Each row of a before or after table is a point. One or more steps were done to the points. Then noise was added and the rows were shuffled. The steps act on how far a point lies along the listed directions, d1 being the first. What was done? A step turns or swaps two directions, mirrors them in a line or flattens them onto one, adds a multiple of one to another, or multiplies one. Angles are multiples of 10 degrees, from the lower direction toward the higher: turns from -170 to 170, lines from 10 to 170 but not 90. Use the fewest steps. Two steps may share a direction if one is a turn and the other turns, adds or multiplies; they go together, in the order done. Otherwise the lowest direction goes first.

Directions:
(1): [-17 -14  55]
(2): [45 32 22]
(3): [-35  48   1]
Before, 12 rows:
[[-22 -50  22]
 [ 28 -48  27]
 [ 63 -17 -84]
 [ -2  27 -23]
 [ 18 -55   5]
 [ 19 -56  24]
 [ 23  46 -24]
 [ 22   7  38]
 [-14 -12  56]
 [ 38 -14  10]
 [ 35 -21  46]
 [-37  -1  30]]
After (12 x 3):
[[ 74 -69 -36]
 [  3  18  33]
 [-31 -23  34]
 [  1 -43  39]
 [  9  -1  56]
 [ -3 -31  55]
 [-37  21  43]
 [ -4 -35  53]
 [ 23 -20  29]
 [ 28  16 -36]
 [ 12  12 -32]
 [-38  24  14]]
Steps: turn d1 and d3 by 40 degrees; multiply d2 by 0.7

Directions:
(1): [  9  -3 -48 -48 -33 -37]
(2): [ 55  55   6  -6 -18  25]
Before (11 x 6):
[[-40 -16  43  26  33   7]
 [ 72  60  26  18  25  35]
 [ 17  37  80  68  31  73]
 [ 46  42  42 -16  -1  23]
 [ -6 -12  35  51  24  63]
 [ -8   4 -44 -34 -21 -10]
 [ 28  37   0  -7 -19  -8]
 [-36 -37 -32 -29   2 -24]
 [  5  20  17  -7  -2   4]
 [-30 -43   6 -18  25 -23]
 [ 30  55  32  26  18  61]]
After (11 x 6):
[[ 29  46  58  44   9  61]
 [-51 -58   6 -12  35 -20]
 [ -5 -10  18  39  13  51]
 [-12   4 -35 -24 -15  -7]
 [ 61  59  41 -23  -9  28]
 [-52 -34 -30 -22  13 -19]
 [ 93  75  16  12  16  38]
 [-46 -17  35  20  32  -1]
 [  9  22  10 -10  -6   2]
 [ 44  69  24   7  10  59]
 [ 33  46   7  -3 -21  -5]]
Steps: multiply d1 by 0.7; multiply d2 by 1.3

Directions:
(1): [-19  33 -15 -13  38 -68 -23 -65  12 -13  -2]
(2): [ 19 -45  -1  54  51 -21 -45  19 -32  19 -29]
(3): [ 10  18 107   4  -7  -5  -9 -19  -1  23 -10]
(4): [ -8 -41  10 -11  12 -16  32 -22 -54  17  77]
(5): [ 62 -21  -8 -50 -13 -46  -7  24  35  43   7]
Before:
[[-24 -13  20  38  40 -31 -29   1 -47  -4 -10]
 [  0 -31 -51 -12 -49  27  25  43  28  18  11]
 [ 24   0  31  -8 -11   6  16 -10  -6  27  17]
 [ 43  42  43 -21  11 -17 -14   5  21  34 -14]
 [ -7 -16  27 -15  -7 -13   7 -18  -6  27  30]
 [  8   0 -43 -56  -7 -53  -5  -8   2   8  53]
 [ 34 -48 -55  -9 -12  10  -6  66  -9  20  -9]
 [-33 -26  46  26   5   2  10  -5 -47  14  21]
 [-16 -10  40 -16   5  11   9  -6 -13  31  37]
 [ 49 -36  41   7 -24  12 -11  52 -23  22 -22]
 [-21 -37 -38  49  55 -21 -23   2 -49 -20  -1]
 [ 15 -48 -28  44  16  36  -9  66 -48  -5 -15]
 [ 50 -41 -28  24  26 -22 -14  23 -31  26  -1]]
After:
[[-33   1 -22  37  -8  49  -5  27 -23 -27 -30]
 [-15  62  16   2  19  15   5 -22  -4  -7  -5]
 [ 41 -10  58  20  19 -40 -50  28  16  25 -55]
 [ 28   7  93  10  12 -45 -51  20   4  34 -51]
 [ 21 -29 119  22  -4 -24 -26  15 -17  63 -16]
 [-12 -16  81  10  23   2 -13  -5 -24  44  17]
 [  6   4  48  18   7  12   7 -25 -27  17   7]
 [-13 -14  62  15   8 -13 -15 -31 -23  29  10]
 [ -3   9  78  41 -24  48 -14  16 -31 -16 -48]
 [ 14  19  60  63  18   6 -31  -6 -22   4 -51]
 [ 28  -4  36  37  -6  42 -25  67  -7  -1 -57]
 [-42   5 -19   8  32 -34 -20 -36 -43 -19  38]
 [-55 -25 -78  20 -23  50  36  18  -8 -18  26]]
Steps: mirror d1 and d5 in the line at 10 degrees; turn d2 and d4 by -50 degrees; add 1.5 times d2 to d3

Directions:
(1): [-74  17 -23   5  27  11 -20   8 -25  39  39   9 -48 -56  34  34 -43  13]
(2): [-15 -16 -37 -49 -27  -9  15  14  51  43  13  28  20  -7  28  46  72 -41]
Before, 12 rows:
[[  44  -25   -1   -4  -50    0   13   13   36  -46  -23    9   32   48
   -24  -13   65   -4]
 [  30   10    0   22    1   15   12  -17   -6  -24    0   -5    5    5
   -11  -17    5   13]
 [   1    9   29   47   40   21   -2  -29  -57  -35   -1  -39  -18    2
    -8  -10  -78   36]
 [  47  -22   16  -21  -19  -25   53   -3   45  -16  -25  -18   47   56
   -24  -20   96  -18]
 [ -32  -10  -58  -26  -17    5   -1    9   24   29   19   20    4  -25
    25   48   38  -44]
 [   4   -7   32   16   12  -12   -3  -20  -39  -42  -28  -13   -7   29
   -31  -56  -47   22]
 [  -5    4   48   65   45   16  -37  -14  -77  -39   -5   -9  -37  -12
   -22  -64 -116   76]
 [ 110   -7   58   19  -48   -9   23  -27    4  -77  -58  -22   55   87
   -59  -56   35   16]
 [ -19  -11    4   -8   -3  -10    3   -9   31   18   20   14    1    1
     4   30   42  -11]
 [  20   18   27   45   35  -23  -36   10  -54  -39  -18  -20  -17    1
   -35  -29  -77   44]
 [  47  -30  -22  -21  -32  -27   38   13   58  -14  -32    9   70   42
   -17    2   79  -47]
 [  63  -39    9   -9   -9  -21   -2   15    1  -37  -18   18    7   22
   -16  -19   45  -26]]
After:
[[-12 -47 -42 -73 -41 -14  14  19  73  59  11  63  42  -5  40  48 103 -41]
 [ 15 -18 -35 -51 -26 -42  -4  32  49  29  -5  26  35   6   9  44  70 -35]
 [ 52   1  57  37  17 -14  31 -19 -18 -56 -31 -47  15  54 -51 -66   8  31]
 [108 -15  44  -3 -61 -16  28 -20  28 -65 -55 -14  66  89 -50 -41  69  -4]
 [ 63 -32  23  13   4 -13 -11  11 -20 -54 -23  10  -6  21 -24 -35  17  -5]
 [ 43 -10  25  35 -27   9  -2   1  -7 -74 -26 -12   7  50 -41 -42   3  29]
 [-16   5  29  30  23   0  -9 -20 -15 -11  14  -5 -25  -2 -11  -6 -20  24]
 [  0 -28 -10 -50 -29 -24  22  -1  33   5 -21  21  32  33   2  -3  58 -37]
 [ 26   5 -12   7  -9  13  19 -12  14 -11   4   3  14   9  -3  -1  31  -3]
 [-30  18 -13  43  25  20 -23  -8 -48 -21  10 -16 -36 -29  -3  -9 -69  14]
 [ 49  -2  31  58  18  -7  13  -8 -30 -71 -44 -31  24  39 -52 -62 -44  22]
 [ -2 -27 -32 -43 -18   4  29  -6  42  28  11   9  32   5  31  63  67 -45]]
Steps: mirror d1 and d2 in the line at 10 degrees

Directions:
(1): [-21  42 -49 -13  40  -3 -11  -6  33 -20  47  -2 -78   4  70 -28  10  39
 -32  27  31  15  39   4]
(2): [-10  26 -24 -39 -68 -30 -70  13  31   8   1 -47  -2   5  29  49   1  12
 -24 -40 -44 -55 -24  21]
(3): [ 15  27   0  27  55 -35  24 -44  34  -8 -29 -24 -24 -78 -37  31  14  60
   5 -42 -30  14 -34 -19]
(4): [-29  -9  46 -20 -27 -10  29 -34  55 -34 -32  41 -17  46 -32 -35  26  28
   1 -58  10 -42  58  21]
(5): [ 21  26  -6  11  13 -42  21 -14 -35   4  -1 -38  25 -21  13 -30 -65 -37
 -42 -71  60  -4  21  55]
Before:
[[ -6 -16   5  19  -7 -13  11  -9  -2   9 -13  -1 -10  -2 -17   5   3   2
    7  -4 -15   6   9   1]
 [ 19 -13  16  24   8  17  -4  19 -32  29   0   8  26 -14  -7  15   6 -17
   17  11  -5  14 -21  -3]
 [ 17   6  -5  18  18  -9  13 -32   8   6 -20 -33  -1 -48 -37  51  16  47
    3 -29 -59  -6 -36 -17]
 [ -6 -12   0 -31 -10   1  16 -11  16 -16  -6   3 -33  10   7  -8  31  11
    2  23  -8  -6  32 -12]
 [  6 -33  33  19  -1  24  23   5  37  -6  -8  43 -24   9 -50  26  72  43
   46  31 -51  12 -26 -33]
 [-17  -3  11   8 -11  15   3   4   0  10  -4   7  19  21  -9   1  15   8
   27  20 -24   0 -27  -9]
 [-15 -11  24 -16   5   6   7 -27  75  -5 -29  40 -29  -2 -38  23  67  66
   23  18 -28 -11  12 -41]
 [ 25  18  -1   9  69 -12  30 -37  -9   1  -3  -4 -13 -76 -31  25  13  39
   31  11 -10  31 -40 -29]
 [ 16  -6  18 -25 -32   9 -12  -2 -32  19   8 -18  43  13   4  14 -21 -49
    3 -10  -3 -25 -19  22]
 [ -8 -31  25  -1  -7  -6  53 -25 -10 -21 -18  55   2  57 -17 -76 -24 -22
  -12 -47  70  10  70  38]]
After:
[[  50   40  -36   26   68  -47    5  -22  -14   36   -6  -63   11 -108
     0   44  -32   17  -29  -19   16   34  -44   -7]
 [   2   -4   28   16   18   10   24   -4   -4    4   -2   29   -2   10
    -1  -29    8   -2    0  -13   33    3   32   18]
 [  20   58    2   11   98  -62   53  -93   50  -25  -25  -23  -55 -114
   -42   22   18   99   10  -71   -6   15  -21   -7]
 [  33   23    7   51   78  -40   66  -77   16   -5  -48  -41  -11 -105
   -75   43    9   77    2  -74  -46   12  -35  -18]
 [ -17  -34  -57  -20  -15   59  -45   50  -22   10   54   41  -35   59
    64   -7   23  -12   12  120   -2   48   -1  -35]
 [  -6   14    4   17   10   -2   20   -1  -25   10    4   -9   24   10
     3  -24  -22  -15    2   -3   18    8   -8   18]
 [   0  -35   46  -27  -26   47   16   -3  -29    3   10   35   35   56
   -11  -21    6  -52   24   30   11  -14   16    7]
 [  16    2  -26  -26  -13  -13   -6    8  -24    5    6  -40   -8  -19
    27   10   -6  -19  -15   19   -3    2   -1    3]
 [  51   34  -19   51   69  -42   42  -11  -30   11   17  -46   -9  -72
     1    3  -34    1  -24  -35   36   47  -24   28]
 [  -3   -6   -4   27   14  -14   14  -10   -5   11   -8   -9  -20  -16
    -9    4   -2    5    5    3  -11   19    4   -2]]
Steps: turn d1 and d2 by 70 degrees; multiply d3 by 2; turn d4 and d5 by -160 degrees

Directions:
(1): [ 16 -33   2  62 -56  43  -4 -29 -14  27 -19  50 -12  15 -28 -20   0 -47
  30 -41  22 -44   4  -5  37  53  15  13 -16 -61 -19  -8  24  -8 -15  31
 -16 -36 -11 -51 -30  11  -3  42   7 -55 -52  41 -13  -5 -32 105 -44 -14
   5 -18 -56  42  52  -3  22  -7 -16  58]
(2): [-48 -12  34 -53   7  21  36  18 -39  18  20 -40   1   1 -43  52  -2  -8
  27 -61   7   1  43  48 -48  43   6 -43   9  22   2  65 -27  12  10 -45
  36 -35 -61 -69 -21 -20 -66  25 -30  46   1   0 -12 -28 -61   8   4  27
  18   5 -62  -3 -37 -58  -3 -13   8 -38]
(3): [-77 -15 -52  30  20  36 -14  11  26  43 -45  12 -72 -15  43  13 -48 -32
 -18  48 -60  39  34  23 -24   2  -4  -1  21  79   6   7  14  -8  -9   0
  51 -11 -11  16  -8 -17 -25   1  15  14 -58 -14  -2 -10  51  59   0 -65
   2  35 -42 -22  23  68  -8 -43 -34 -31]
Before (10 x 64):
[[ -25  -12  -29   28    5   29  -23    6   12    7  -22   27  -36    7
    29  -16  -32    3  -17   38  -28    7    7   -5   11   -6    6    9
    16   11   -1  -15    5  -20   -4   10   11    5    9   17   -1    2
    -1   -1   26  -24  -35    5   23    7   28   27  -16  -25   -9   23
   -10    8   20   44  -10  -14  -18   -5]
 [  21    1    3   40  -26   -1  -22  -18    8   -2  -22   19   -9   14
    -4  -13    5  -12   20   -2    6  -22  -19  -12   29   21    9    8
   -14  -25   -8  -20   17   -5  -11    7   -7   -9   24   -4  -17   11
    11   11    8  -31  -14   24   -9   12    8   31  -23   -3    0  -28
   -12   15   35    1    9    3  -14   26]
 [ -30  -16  -14   28  -12   28   17  -11   -4   20  -22   26  -29   -8
     4    6  -11  -21   11    3  -14   -6   24   17   -6   15   -6   -6
     0   -1  -11   12   16    1  -10   11   19  -19  -18  -11  -17    5
   -14    5   -8    0  -23   17  -15  -13   -7   81   -7  -30   11   10
   -58   -1   29   20   -2  -12  -12    7]
 [ -39   -4    5  -17   22    8   24   13   13   27   -6  -16   -3  -19
    -6   29  -17   -8   13    5   -7    7   26   23  -29   18    4  -18
    19   39    5   30  -17  -10   19  -36   33  -27  -29   -6  -12  -20
   -34    3   -4   37    4   -3   -9  -10  -10    9   13   -7    7    0
   -29  -16  -16    5  -21  -22  -19  -24]
 [  -6   -7    1    5   -7    5   -9   -6    5    4  -27   15  -14   -8
    11  -12    0    6    1   13  -13   -7    9   -5   -1    2    0   17
     2   -3   15   -9    5   -2   -1    6    9   10   13   -1   -9   -4
     1    2   19  -13  -27    9    7    6    7   10    2  -16   10   -8
    -6    5   25   10   -5   -9   -9   13]
 [ -72  -32  -30    5   10   56   14   19   -8   41  -23    2  -46    6
    14   29  -17  -32   10   -7  -25   10   27   24  -19   38    4  -19
    16   46  -15   30   19    5   -3  -10   59  -42  -30  -36  -15   -9
   -58   16  -10   30  -55   -5    0  -12    3   62  -17  -35    0   21
   -72  -13   14   18   10  -40   -9  -11]
 [  12   11  -12   13    8  -14  -17   -2    9  -14    2    1    6  -16
    28  -17    2   12  -16   44   -7    6  -14  -12   12  -31    3   19
     0   -6    4  -27   -8    2    7    8   -4   19   17   27   18   10
    10  -13    5  -22   14  -17    8   11   28  -18   -3   -6   -8    0
    45   10    4   11    0   14    3    2]
 [   9    0  -16   39  -21   17   -5  -15    8   -5  -17   26   -7   12
     7  -21   -3   -6    2   24   10   -7   -8  -12   26    0    8   15
   -14  -15    1  -29   -6   -7   -5   22   -1   -4   11   11   -2   21
    19    2   33  -30  -20   -5    4   16   27   18  -15  -10   -2  -21
     0    2   19   11   18   -6   11   22]
 [  10  -12   -3   33  -14   19   -8  -11   -1   25  -13   19    3    6
    -5  -26   -4   -6   11   10   10  -27    3  -16   22   14   13    8
    -4  -29  -19   -5   15   -9    7   -1   -7  -22    5   -7   -8    9
    18   14   11  -23  -31    8   -1   15  -14   43  -23  -19    1   -7
    -9   16   40    8   -2    2  -16   18]
 [  21   39  -21  -47   57  -54  -13   20   33  -44   17  -34   16  -17
    49  -10   18   59  -50   58   -2   44  -14  -15  -14  -77  -22   16
    14   46   20   -8  -16   -2    4  -13   22   56   47   78   25    5
    24  -51    4   43   55  -39   21   22   54 -121   43   20  -13    3
    81  -36  -42   21  -11   21   21  -45]]
After:
[[ 24   6  16  -4  -7 -11   0  -5 -15 -17  21  -7  28  -8  -5  -8  18  12
    4   0  19 -14 -10  -4  11  -8   9   7  -7 -36  -1  -9 -17   7  10  -2
  -12   5  -1 -10   8  11  -4   2  -8 -21  25  -6   2   4 -15 -16  -9  22
   -2 -13  28  24  -7 -32   5  23  14  10]
 [-30  -3   5 -13   5   9  31   1 -14   4   0  -4  -8 -10  -5  22   0   2
   11  -8  -6   1  25  24 -25   5  -9 -21   3   8  -5  28  -2   8   0 -12
   21 -12 -26 -13 -10   1 -23  -5 -21  27   9   5 -12 -16 -22  31   9  -4
   13   9 -43 -12  -3  -8  -9  -2   3 -15]
 [ 46   6   7  -8  -4 -14  -2  -9   0 -24  17   1  26   3  -6 -19  32  17
   -6 -17  40 -12  -8 -13  18 -10  -3  16  -6 -34  -2   2  -3  -4  -6   6
    2  12  20   0 -11  15   8  -1  -2  -5  19   8   5  12 -13 -28  -1  33
   -3 -25  17  13  -6 -20  13  22  17  13]
 [-41  -9  -6   2  16  15  17   8  20  34 -17  -3 -13 -19   2  21 -23 -18
   11  14 -13   6  25  20 -20  20   4 -11  19  38   3  21  -8 -13  14 -26
   32 -28 -24  -2 -14 -18 -30   6   4  26 -10   0 -10  -8   0  29   7 -20
    6   1 -34 -13  -2  21 -19 -27 -27 -15]
 [ -7  -6  28 -34   1  15  11  13 -31 -13  24 -12  14  17 -26  12  -1  23
   10 -31  15 -14  14  12  -8  17  11 -19  10 -22  -2  25 -25  -6  11 -24
    3  -8 -23 -35  -8  -1 -28  11  -5   3  10  10  17  -5 -44 -18  -9  38
    1   4 -18  17 -25 -40  -8   7  11 -15]
 [ 19  14  17   2  -6 -21 -12  -5   3 -16  -3  -9   8  10  -8   1  12  11
   17  -5   9 -12 -18  -6  11   7   5  -4  -9 -11  -2  -7   1   2  -2 -12
   -4   0  20   0  -8   6   5  -1  -3  -4  15  10  -7  11   1 -18  -6  19
    2 -25   5   2   4 -19   1  10  -1   3]
 [-70 -23 -13 -28  21  43  25  27 -18  29  -5 -22 -29   6   3  42  -7 -15
   11 -20 -16  13  28  30 -33  34   3 -31  17  49 -11  44   5  11   4 -27
   59 -39 -37 -41 -10 -12 -66  11 -21  50 -30 -12   1 -14 -12  25  -6 -12
    2  19 -63 -19 -11  -7   7 -33   3 -26]
 [  9   1  11  -5   5  -1   2   1  -8  11   6 -10  20   3  -9 -12   5  17
    7   7  13 -17   3 -10   4   1   9  -4   0 -15 -12   8  -1  -2  16 -20
   -3 -12   1  -2   2   5  13   2   0   4  -1  -5   2  14 -22  -8  -5   3
    1  -5   9   3  10 -13 -10  10  -3  -6]
 [ -1  -3  22 -24  -5  -4   5  -1 -11  -5  -9  -4   6  -6  -8   0  11  18
    8 -10   2 -11  11   2 -11   7   1   5   1 -11  16   7  -8   3   6  -9
    6   9   1 -16  -9  -6  -8   4   7   1  -6   9   5   3 -18 -15   8   9
   13 -14  -5   5   4 -22  -6   0   3   5]
 [ 15   9  14  -5 -13   3  14  -6 -13 -20  11  -3  22  14 -18  -3  13  13
   12  -7  30 -11  -6  -1   9   3   8  -3 -15 -21   4  -6 -27   2   4  -1
   -2  -4  -4  -8  -1  17   5   1  14  -6  12  -9   3  10  -6 -25  -3  26
    3 -28   5  -1 -15 -33  15   6  30   6]]
Steps: multiply d1 by 0; swap d2 and d3
